Every row gives one point. Examples show where two turns around zero, p and q, send a point. Where does a point land after both, in the order given? Backwards means that the second turn is done in reverse. Each puzzle has new turns, and all numbers are rounded.

Turn p:
-0.029; 0.061; -0.099 -> -0.021; -0.113; 0.033
-0.118; 0.108; -0.311 -> 0.013; -0.324; 0.131
-0.101; -0.109; 0.210 -> 0.022; 0.239; 0.092
0.140; 0.019; 0.209 -> -0.092; 0.181; -0.149
0.108; -0.078; -0.009 -> 0.078; 0.016; -0.107
Turn q:
-0.006; 0.158; 0.028 -> -0.078; 0.132; 0.049
0.169; 0.075; 0.079 -> -0.037; 0.004; 0.198
0.070; -0.014; 0.105 -> -0.065; -0.068; 0.086
-0.044; -0.172; 0.129 -> -0.073; -0.198; -0.061
-0.188; -0.047; -0.341 -> 0.253; 0.129; -0.270
Where do these land?
p, then q: -0.014; -0.120; 0.220 -> -0.075; 0.216; 0.103
p, then q: -0.162; 0.051; -0.198 -> -0.079; -0.248; 0.004
p, then q: 0.123; -0.127; 0.099 -> 0.097; 0.155; 0.087
q, then p backwards: 0.053; 0.196; -0.120 -> -0.086; -0.136; 0.173

Turn p:
0.091; -0.110; 0.036; -0.024; -0.109; -0.050 -> -0.055; -0.079; -0.103; 0.113; 0.054; -0.032
0.007; -0.027; -0.111; -0.115; 0.629; -0.071 -> 0.308; 0.327; -0.095; -0.227; 0.149; 0.377
-0.003; -0.135; 0.006; 0.142; 0.121; 0.098 -> 0.186; -0.006; -0.057; 0.057; -0.128; 0.071
0.169; 0.013; -0.062; 0.144; -0.146; -0.057 -> -0.074; 0.078; -0.101; 0.143; -0.060; -0.179
0.040; -0.043; 0.096; 0.006; -0.112; -0.038 -> -0.036; -0.082; 0.000; 0.114; 0.050; -0.057
-0.192; 0.177; -0.080; -0.078; -0.137; 0.154 -> -0.138; -0.097; 0.165; -0.218; -0.122; -0.071
-0.188; 0.293; 0.115; -0.057; -0.057; -0.046 -> -0.101; 0.017; 0.337; -0.096; 0.075; -0.062
0.218; -0.079; 0.080; -0.054; -0.017; 0.019 -> 0.072; -0.055; -0.159; 0.059; 0.131; -0.097
-0.144; -0.087; -0.080; 0.035; -0.172; -0.009 -> -0.164; -0.103; 0.016; 0.054; -0.150; 0.050
Turn q:
0.198; -0.158; 0.113; 0.112; 0.171; 0.094 -> -0.201; 0.008; 0.028; 0.189; 0.161; -0.156
0.151; -0.190; -0.152; 0.173; 0.047; -0.215 -> -0.116; 0.014; -0.069; 0.315; -0.206; -0.014
0.180; 0.212; 0.211; -0.118; 0.023; 0.101 -> 0.025; 0.136; -0.002; -0.045; 0.339; 0.103
-0.059; -0.058; -0.109; 0.297; -0.047; 0.009 -> -0.120; 0.128; 0.044; 0.007; -0.238; -0.141
-0.096; 0.182; 0.016; -0.094; 0.060; -0.049 -> 0.216; 0.030; 0.055; -0.050; 0.047; 0.046
-0.148; 0.153; 0.107; -0.127; -0.040; 0.088 -> 0.125; -0.015; 0.082; -0.215; 0.106; 0.049
-0.062; -0.163; -0.032; -0.135; -0.301; 0.151 -> -0.178; -0.181; -0.136; -0.260; -0.060; 0.091
-0.080; -0.121; 0.034; -0.102; 0.079; -0.264 -> 0.093; -0.192; 0.108; 0.175; -0.078; 0.122
-0.084; 0.142; -0.188; -0.007; 0.009; 0.086 -> 0.157; 0.071; -0.110; -0.116; -0.070; -0.101
Where do these land?
p, then q backwards: -0.026; -0.032; -0.038; -0.222; 0.026; 0.064 -> -0.023; -0.015; 0.049; -0.159; -0.127; 0.113
q, then p: -0.053; -0.462; -0.034; 0.114; -0.067; -0.077 -> -0.165; -0.249; 0.092; 0.250; -0.218; 0.181
q, then p: -0.133; 0.041; -0.051; 0.014; -0.117; -0.096 -> -0.060; -0.146; -0.039; -0.025; 0.028; -0.131
q, then p: 0.253; 0.065; 0.109; -0.070; -0.164; -0.027 -> 0.128; 0.025; 0.072; -0.249; -0.167; 0.025
q, then p: 0.147; 0.153; -0.084; 0.050; 0.173; 0.315 -> -0.087; 0.373; 0.021; -0.074; 0.139; 0.109
q, then p backwards: -0.033; 0.061; -0.085; 0.069; 0.178; -0.050 -> 0.094; 0.039; 0.090; 0.176; 0.020; 0.034
q, then p: -0.155; 0.173; 0.184; 0.045; -0.029; -0.128 -> 0.159; -0.130; 0.078; -0.025; 0.165; -0.176

Turn p:
0.178; 0.094; 0.018; 0.130; 0.202; -0.020; 0.220; 0.029 -> 0.127; 0.122; 0.004; -0.063; 0.221; -0.202; 0.150; -0.033
0.046; 0.201; -0.110; 0.088; -0.238; 0.027; 0.099; -0.061 -> 0.328; -0.031; -0.057; 0.032; -0.027; 0.132; 0.038; 0.027
-0.099; -0.244; -0.194; 0.096; 0.123; 0.091; -0.114; -0.177 -> -0.063; 0.113; 0.095; 0.106; -0.037; -0.063; -0.326; -0.188
-0.266; -0.049; -0.015; -0.205; -0.105; -0.238; 0.005; -0.195 -> -0.019; -0.270; 0.254; 0.002; -0.122; 0.026; -0.180; 0.189
-0.005; -0.080; 0.097; 0.182; -0.008; 0.040; 0.088; 0.050 -> 0.031; 0.165; -0.048; -0.169; -0.007; -0.032; -0.024; 0.010
-0.134; -0.165; -0.057; -0.030; 0.157; 0.194; -0.169; 0.184 -> -0.278; 0.006; -0.077; -0.051; -0.043; 0.020; -0.082; -0.281
0.055; 0.035; 0.189; 0.032; -0.049; 0.242; 0.042; 0.041 -> 0.017; 0.126; -0.137; -0.062; -0.185; -0.048; 0.168; -0.042
0.217; 0.013; -0.095; -0.225; -0.218; -0.092; -0.048; 0.035 -> 0.024; -0.184; -0.210; 0.215; 0.043; 0.069; 0.009; 0.188
0.009; 0.196; 0.168; -0.069; 0.137; -0.244; -0.124; 0.095 -> -0.167; -0.048; 0.177; -0.008; 0.158; 0.098; 0.248; 0.129
Turn q:
-0.121; 0.109; 0.125; -0.035; -0.092; -0.061; -0.048; 0.195 -> -0.072; 0.074; 0.093; -0.212; -0.057; 0.085; 0.111; -0.094
-0.030; 0.021; 0.016; -0.127; 0.157; 0.030; 0.213; 0.107 -> 0.171; 0.025; -0.060; -0.041; -0.061; 0.133; 0.133; 0.162
0.345; -0.085; 0.097; 0.089; -0.037; 0.173; -0.341; -0.205 -> -0.168; 0.121; -0.104; 0.279; -0.056; -0.411; -0.073; -0.157
0.194; -0.313; -0.100; 0.087; -0.142; 0.106; -0.226; 0.028 -> -0.002; 0.226; -0.034; 0.225; 0.039; -0.094; -0.257; -0.239
-0.015; 0.036; 0.026; 0.180; 0.061; -0.098; 0.339; -0.114 -> -0.010; -0.150; 0.154; 0.068; -0.055; 0.105; -0.056; 0.328
-0.139; 0.005; -0.158; 0.128; 0.075; 0.108; 0.258; -0.081 -> 0.002; -0.175; -0.105; 0.058; -0.010; 0.221; -0.123; 0.205
0.077; 0.197; -0.030; -0.163; -0.069; -0.149; -0.119; 0.129 -> 0.122; -0.061; 0.097; -0.171; -0.073; -0.103; 0.126; -0.202
-0.074; 0.197; -0.047; -0.098; 0.027; 0.025; -0.169; 0.155 -> 0.018; -0.031; -0.114; -0.239; -0.069; -0.029; 0.080; -0.163
-0.138; 0.041; -0.055; -0.093; 0.055; -0.137; 0.031; -0.061 -> 0.065; -0.114; 0.024; -0.109; 0.153; 0.027; 0.056; 0.047
0.067; -0.200; 0.079; 0.101; 0.031; -0.022; -0.253; -0.042 -> -0.097; 0.206; -0.011; 0.039; 0.117; -0.201; -0.135; -0.049
-0.167; -0.007; 0.047; -0.069; -0.065; 0.026; 0.315; -0.111 -> -0.028; -0.122; 0.059; 0.103; 0.072; 0.265; 0.140; 0.163
Where do these land?
p, then q backwards: -0.001; 0.042; -0.121; 0.080; 0.031; 0.249; 0.066; -0.061 -> 0.165; -0.019; -0.115; -0.123; -0.064; 0.050; -0.126; 0.124
q, then p: -0.035; 0.245; -0.058; 0.151; 0.142; -0.231; -0.141; 0.134 -> -0.234; -0.266; -0.046; 0.126; -0.055; 0.002; -0.007; 0.229
p, then q: 0.058; 0.002; -0.060; -0.252; -0.258; -0.014; -0.063; 0.029 -> 0.023; 0.129; -0.042; 0.088; -0.007; 0.156; -0.281; -0.110
q, then p: 0.053; -0.081; 0.018; -0.192; 0.221; -0.096; 0.059; -0.057 -> 0.020; 0.008; -0.105; -0.014; 0.273; -0.109; 0.112; 0.024
q, then p backwards: -0.189; -0.266; 0.011; -0.054; 0.166; 0.071; 0.045; 0.040 -> 0.216; -0.029; -0.013; 0.226; -0.115; -0.131; -0.057; 0.116
q, then p: -0.050; -0.060; 0.347; -0.161; 0.044; -0.045; -0.076; 0.217 -> 0.210; -0.222; 0.080; -0.077; -0.013; -0.093; 0.307; 0.020
q, then p: -0.163; -0.060; -0.083; 0.098; -0.006; 0.152; 0.352; -0.098 -> -0.076; 0.144; -0.246; -0.122; -0.074; 0.057; -0.064; -0.297
q, then p: 0.082; 0.131; 0.066; 0.087; -0.134; 0.179; -0.107; -0.187 -> 0.072; 0.006; 0.155; -0.151; -0.048; 0.092; -0.261; 0.036
q, then p: 0.249; 0.081; -0.043; 0.222; -0.047; 0.065; -0.117; -0.030 -> -0.006; 0.033; 0.087; 0.016; -0.029; 0.266; -0.153; 0.192
p, then q backwards: -0.004; -0.033; -0.076; 0.020; -0.159; -0.330; -0.017; 0.013 -> -0.179; -0.108; -0.102; 0.118; 0.102; -0.114; 0.206; -0.090
